Rows are points. Each copy is the shape, with its points in the same order, stretched, turned, moved and blurred by noise. Say if it was mirrored as well.
In the rows, zero is written as 100.

Shape:
array([[ 54, 118],
       [160, 126],
       [116, 130],
       [ 56,  88],
       [147, 159],
       [125, 111],
       [ 82,  20]])
Copy 1:
array([[129,  93],
       [ 49, 130],
       [ 87, 124],
       [116,  68],
       [ 64, 151],
       [ 72, 102],
       [ 82,   9]])
Copy 1 is: mirrored
Copy 2:
array([[130, 108],
       [ 53, 115],
       [ 84, 118],
       [126,  85],
       [ 51, 148],
       [ 73,  98],
       [113,  10]])
Copy 2 is: mirrored
Copy 3:
array([[ 56,  72],
       [154, 156],
       [110, 120],
       [ 84,  50],
       [122, 156],
       [129, 116],
       [153,  28]])
Copy 3 is: only turned
Copy 4:
array([[ 65,  74],
       [ 51, 169],
       [ 55, 126],
       [108,  68],
       [  5, 144],
       [ 78, 133],
       [186,  90]])
Copy 4 is: only turned

Shape:
array([[ 82,  42,  48],
       [ 85,  58, 109],
       [ 94, 101, 150],
       [195, 114, 127],
       [113,  49, 160],
       [ 59,  78, 117]])
Copy 1:
array([[ 37, 118,  92],
       [ 95, 141, 122],
       [141, 125, 128],
       [160, 163,  54],
       [125, 179, 136],
       [ 86, 127, 142]])
Copy 1 is: mirrored
Copy 2:
array([[118,  73, 171],
       [124,  58,  99],
       [103,  71,  52],
       [158, 153,  39],
       [151,  42,  44],
       [ 84,  54,  95]])
Copy 2 is: mirrored

Shape:
array([[ 95, 154, 132,  47],
       [132, 150, 110, 164],
       [ 37,  16, 104,  85],
       [135,  50,  83,  55],
       [ 74, 135,  69, 165],
       [ 46, 108,  95,  87],
       [ 68,  80,  91,  66]])
Copy 1:
array([[168,  70,  75, 115],
       [161, 171, 143,  82],
       [ 21,  97,  57, 155],
       [ 85,  46, 104,  84],
       [115, 195,  86,  72],
       [ 99, 118,  45, 115],
       [ 83,  86,  55, 112]])
Copy 1 is: mirrored
Copy 2:
array([[ 34, 123, 146, 151],
       [126, 139, 163, 101],
       [ 93,  41,  58, 151],
       [ 55,  46, 112,  87],
       [127, 148, 101, 108],
       [ 75, 109,  85, 146],
       [ 59,  84,  88, 130]])
Copy 2 is: only turned

Shape:
array([[137, 152, 103, 141, 136,  30],
       [104,  85,  66, 125, 119, 133],
       [ 86, 102,  14, 137, 106,  71],
       [120, 135,  85,  60,  57, 101],
       [ 41, 101, 116,  69,  62, 119],
       [118, 108, 106,  73,  82,  59],
       [117, 108, 117,  70,  97,  96],
       [129, 122,  86,  63, 134, 135],
       [ 93, 118, 114, 110, 147,  43]])
Copy 1:
array([[ 54, 139, 118,  74, 176,  79],
       [123, 101,  47,  99,  94, 124],
       [ 63, 154,  27, 143,  78, 118],
       [ 54, 131, 109,  55,  48, 104],
       [ 86,  72, 109, 138,  45, 124],
       [ 78, 131, 127,  83,  83,  68],
       [ 96,  95, 117,  73,  91,  83],
       [ 94,  75,  67,  32,  92,  93],
       [ 78,  91, 100, 109, 145,  62]])
Copy 1 is: only turned
Copy 2:
array([[ 82, 135, 180,  69,  86, 141],
       [126,  76,  68,  68, 122, 142],
       [123,  54, 109,  72,  51, 179],
       [139, 172,  82,  70,  58,  97],
       [ 74, 121,  56, 121,  70,  72],
       [107, 139, 138,  88,  66,  80],
       [114, 136, 105,  75,  97,  69],
       [133, 144,  85,  16, 116,  83],
       [ 47,  94, 160,  70,  79,  93]])
Copy 2 is: mirrored
Copy 3:
array([[ 97, 142, 110,  41, 113,   5],
       [119, 122,  73, 129, 118, 109],
       [ 69, 135,  14,  67, 119, 102],
       [ 36, 126, 143,  69,  99, 126],
       [ 69,  28, 138,  85,  98, 147],
       [ 70, 101, 135,  44,  74,  98],
       [ 94, 102, 148,  69,  90, 110],
       [107, 148, 136,  88, 138, 133],
       [137,  85, 107,  36, 114,  45]])
Copy 3 is: only turned
Copy 4:
array([[ 78, 127, 142, 148,  90,   7],
       [103, 110,  56, 132, 118, 129],
       [105, 107,  46, 187,  48,  87],
       [123, 134, 101,  52,  32,  89],
       [106,  58, 119,  73,  46, 154],
       [127,  90, 118,  68,  59,  53],
       [107,  94, 110,  54,  86,  81],
       [ 68, 130,  62,  58,  99,  83],
       [ 61,  66, 128, 126,  98,  33]])
Copy 4 is: only turned

Shape:
array([[ 68,  47, 105, 145, 102,  69],
       [ 78,  55,  85, 137, 144, 101],
       [ 61,  50,  97, 150, 152,  83],
       [ 77,  97,  90,  68,  47, 128],
       [122,  71, 133,  83,  86, 106],
       [132,  73,  95, 104, 104, 124],
       [ 81,  53,  85, 188, 111,  97],
       [128, 117,  88,  69,  57,  84],
       [ 92,  98, 135, 150, 130, 111],
       [105, 140,  79,  65,  83,  91],
       [ 87, 124,  62,  53,  47,  93]])
Copy 1:
array([[ 74, 100,  21, 130, 137, 114],
       [118, 109,  40, 129, 162,  73],
       [103, 108,  36, 145, 190,  84],
       [ 46,  39,  67,  61,  69,  77],
       [108,  62,  93, 109,  64, 125],
       [130,  91,  75, 105,  75,  70],
       [ 88, 139,   5, 161, 141,  69],
       [ 80, 102,  90,  54,  33, 101],
       [ 98,  99,  88, 175, 128,  80],
       [ 72, 102, 121,  42,  67,  85],
       [ 43,  72,  86,  22,  51,  89]])
Copy 1 is: mirrored
Copy 2:
array([[ 24, 105,  88, 125,  97, 115],
       [ 40,  70,  94, 140,  81,  91],
       [ 21,  75,  96, 158,  83, 119],
       [ 69, 118, 130,  52, 122,  59],
       [128,  91, 104,  57, 109, 110],
       [113,  87,  91,  76,  72,  79],
       [ 11, 115,  89, 133,  39, 113],
       [132, 150,  94,  70, 127,  68],
       [ 77,  96, 140, 127,  53, 138],
       [125, 134, 116,  98, 124,  57],
       [ 91, 149, 107,  79, 145,  38]])
Copy 2 is: mirrored
Copy 3:
array([[123,  98,  41,  87,  89, 115],
       [123, 106,  58, 102, 126, 120],
       [121, 104,  38, 110, 127, 100],
       [ 59, 142, 105,  55,  66, 124],
       [ 93,  71,  96,  79,  76, 106],
       [ 91,  91, 102, 101, 105, 120],
       [115, 110,  46, 137,  85, 132],
       [101, 114, 137,  65,  57, 120],
       [ 91, 112,  81, 138,  90,  95],
       [102, 140, 143,  60,  77,  99],
       [ 96, 147, 127,  38,  67, 127]])
Copy 3 is: only turned

Shape:
array([[116,  86, 125,  95, 124, 121, 114, 125],
       [ 79,  98,  84,  95,  81,  93, 109, 122],
       [123,  54,  95, 164,  84, 106,  83, 103],
       [ 88, 123,  91,  94, 160, 128, 162, 131],
       [106, 113, 128, 139,  24, 117,  55, 121],
       [128,  74,  94,  84, 100, 140,  81,  83],
       [ 94,  78, 110,  82,  66, 117,  96, 145],
       [ 82,  45,  93,  92, 123,  92, 110,  75],
       [ 51,  76,  80, 154,  81, 150,  80,  99],
       [ 97,  95, 102,  85, 142,  54,  80, 161],
       [100,  91, 155, 111,  50,  49, 155,  54],
       [172,  71, 131,  56,  75, 105,  80, 142],
       [110, 104, 148, 112, 139,  98, 120, 141]])
Copy 1:
array([[124,  62,  69, 127,  97, 120, 104, 112],
       [101,  74, 112,  78,  93, 114,  65,  97],
       [ 64, 115,  97, 173,  48, 108,  76,  90],
       [133,  31,  74,  33,  75, 131,  76, 161],
       [ 64, 128,  60, 120,  63, 127,  97,  26],
       [108,  95,  67, 121, 113,  56,  92,  91],
       [124,  72,  89, 127,  98, 112,  79,  58],
       [119, 101, 108, 137, 133,  89,  58, 143],
       [104, 142,  58, 100,  62,  96,  23, 100],
       [160,  74, 128,  95,  79, 140, 124, 122],
       [ 12,  84, 111, 138, 160, 168,  66,  96],
       [115,  49,  95, 175, 104, 104, 151,  39],
       [123,  64,  63, 119,  87, 164, 125, 128]])
Copy 1 is: only turned
Copy 2:
array([[112,  85,  90, 140, 111, 114,  96,  85],
       [ 86,  96, 108,  97,  77, 110,  99,  86],
       [143,  67, 128, 133,  99, 105,  75,  92],
       [ 89,  93,  50, 124,  86, 118, 100,  54],
       [138, 124, 132,  84,  91, 103,  67, 104],
       [118,  77, 118, 110, 129, 127,  98,  75],
       [107, 112, 109, 120,  88, 135,  93,  96],
       [ 83,  47, 103, 115, 100, 114, 106, 109],
       [126,  72,  88,  71,  69, 145,  62, 108],
       [118,  98, 107, 157,  87,  71, 145, 107],
       [ 54,  86, 123,  98, 115,  76,  45, 117],
       [123, 115, 154, 169, 134, 101, 119,  87],
       [112, 105,  73, 153, 111,  84,  92,  90]])
Copy 2 is: only turned
Copy 3:
array([[125,  80,  72,  94,  97, 100, 127, 100],
       [ 74,  86, 114, 112,  73, 126, 132,  75],
       [129,  54, 100, 145,  92, 145,  66, 131],
       [ 87,  76, 100,  48, 132, 113, 160, 111],
       [128, 130,  90, 171,  28, 168, 121, 124],
       [127,  87, 126, 150, 103,  90, 108,  87],
       [114,  83,  81, 139,  54, 117, 164,  70],
       [ 59,  59, 109, 110, 120,  72,  92,  71],
       [ 57,  84, 115, 169, 118, 168, 131, 129],
       [108,  72,  61,  52,  89, 160, 101,  20],
       [ 54, 110,  91,  98,  39,  35,  82, 153],
       [195,  83,  77, 119,  32,  77, 115,  57],
       [123,  88,  42,  61,  99, 124, 118, 114]])
Copy 3 is: mirrored
